Each row is a point. To make a cloud, some directions were put in groups of two or more. Within a group, all points are equally far from the middle, so they leave a hole (a ring in 2 directions, a hollow ball in 3). The other directions are filled evenly. Then the cloud was stretched, turned, moved and blurred a little. Count the holes, and give their numbers of directions, smallest first.

Cloud, 14 rows:
17; 50
-42; -9
10; 50
32; 49
3; -14
-7; 46
30; 3
30; -27
-38; 20
-32; 5
21; 23
21; -12
17; -27
8; -16
Holes: 0

Cloud:
16; 14; 21
10; -27; 32
18; -6; 43
-16; -29; 44
21; 14; 54
3; 5; 41
7; 9; -4
20; 37; 36
-18; -5; 19
-33; 17; -27
-6; 18; -54
39; -28; 59
-26; -6; -7
-19; 21; 11
-37; -9; 17
18; -2; 68
-15; -38; 22
40; 6; -14
-25; -26; 38
Holes: 0

Cloud:
21; 8; 34; -15
22; 7; 15; 52
30; 3; -24; -28
47; 25; 14; 7
-51; 33; 37; 7
-8; -35; 34; 7
15; -11; 24; -63
-10; -15; 31; -15
-15; -17; 26; 41
6; 33; -30; 13
65; -36; -1; -17
-24; 20; 37; 18
0; -31; 1; -43
-9; -23; 32; -33
19; -23; 24; 17
-4; -58; 21; 11
27; 38; -28; -39
26; 24; -21; -28
28; -32; -2; -17
-19; -5; 13; 15
-3; -12; 6; 43
-50; 50; -22; -9
-30; -1; 44; -12
45; 22; 12; 0
2; -28; -22; 19
50; -26; -36; 14
51; -34; 26; 15
16; 41; 16; -1
-38; -14; -5; 47
-18; -5; -31; 0
35; 45; 23; 2
Holes: 0

Cloud:
-18; 19; 6; -15; 54; 22; 14; 5
14; -35; 21; -46; 31; 5; -11; 14
2; -30; -8; -4; -22; 74; 12; 2
1; 31; -49; -4; 11; -6; -41; 8
35; 23; -21; 32; 27; 20; 24; -6
-42; -10; -31; 18; 2; 52; 38; 25
14; 52; -20; 13; 25; -31; 28; 27
-10; 23; -26; -30; -13; 17; -54; 1
-20; 8; 11; -6; 16; -77; -5; -7
-33; 24; -25; -33; 24; -50; 11; -4
-1; -27; -21; -31; 22; 35; 15; 32
-60; -31; 35; -15; 15; 28; -11; -12
-36; 0; 5; 53; 1; 6; 13; -20
-22; -45; 9; -8; 3; 49; -18; 22
-49; -21; 11; -1; 16; 32; -24; 33
-30; 23; -40; 14; -5; 53; 14; -27
17; 21; -1; -51; 28; 10; -33; 4
7; -8; 4; -34; -54; 22; 6; -5
17; -6; 14; -36; 9; -2; 0; 60
-58; 2; 16; -38; 32; 3; -34; -3
34; 44; -23; -3; -2; -20; -28; 27
-52; 30; 10; -32; -18; 6; -8; 0
2; -13; 35; -56; -1; -39; 13; 7
-36; 10; -9; -34; 35; 15; 5; 40
-42; -44; -32; 13; 34; 7; 0; -3
18; 16; -34; -58; -26; 7; 4; 54
33; -23; -2; 38; -6; 11; -3; -23
-49; -7; -20; -30; -24; 27; -19; 49
10; 37; 24; -38; 11; -32; 17; -39
-17; 41; -29; -32; -16; 41; -29; 14
-40; -14; 36; 37; 27; 14; -31; -27
-12; -34; 17; 30; 15; -17; 29; -13
0; 11; -37; -50; -55; 17; 8; 43
13; -6; 36; 0; -26; 14; 15; 52
39; 10; 4; 4; 9; -38; -16; -30
-31; 40; 0; -52; 4; -14; -7; -15
3; -2; -53; -18; 43; 9; -12; -36
0; -9; 22; 38; 23; 28; -34; -33
-45; -13; -49; -11; -10; -24; 1; 8
-35; -36; -21; -19; 4; 9; -45; 30
1; -6; -62; 18; -54; 52; 24; -8
14; -12; 26; 11; 1; 54; -25; -16
10; -30; -29; 39; -16; 38; 40; 16
5; -43; -47; 19; 20; 33; -14; -18
-55; -25; 31; -16; 33; 20; -27; 2
-25; 9; -22; -25; 51; -12; 21; 25
-36; 52; -8; -29; -28; 6; 13; 21
3; 51; -58; 5; 28; -10; -2; 26
8; 7; -70; 10; 18; 25; -24; 4
-8; -2; -72; 1; -23; 69; 10; -10
29; -20; -12; 36; -33; 8; 7; -1
-63; -15; -1; -20; -2; 33; 8; 2
-39; 14; 13; 4; -51; 1; -11; 43
8; -7; -19; 7; -44; -6; -29; -26
19; -31; -6; 38; -32; 20; -7; -14
-15; -15; -32; -16; 46; -12; 21; 26
9; 19; -38; -22; -13; -24; -2; -46
18; 13; -13; -36; -48; -5; -15; 56
-14; -35; -3; 47; 9; 21; -1; 34
17; 13; 0; -42; -43; -5; 8; 57
6; 59; -22; -34; -39; 17; 8; 8
-34; -18; -17; -24; -51; 44; -13; 29
-13; 13; -13; 7; 37; 24; 42; 42
0; -34; -53; 2; 19; 17; -36; -4
-11; 28; -16; -2; 42; -53; -6; 22
3; -39; 61; -3; 3; -26; -15; 5
20; 2; -61; -13; -9; -6; -29; 41
31; 37; 37; -4; -9; 22; 9; 2
-16; -18; 51; -6; -6; 14; 26; 9
-51; -15; -38; 20; -6; 39; 31; 12
-28; -8; -26; -64; 2; -16; 5; 23
8; -5; -15; -19; 19; 35; -48; 7
8; 39; 53; -9; -8; 0; 8; -8
8; 38; -7; -31; -31; -4; -40; 6
-19; -19; -35; -45; 37; -29; 10; 11
-17; 7; 16; -7; -15; 51; -2; -45
-20; -46; -2; -32; 10; 41; -27; 12
-25; 9; -12; -14; -8; 57; -3; -41
-31; 0; 37; 4; 34; 31; -8; 22
Holes: 3 (2, 2, 3)
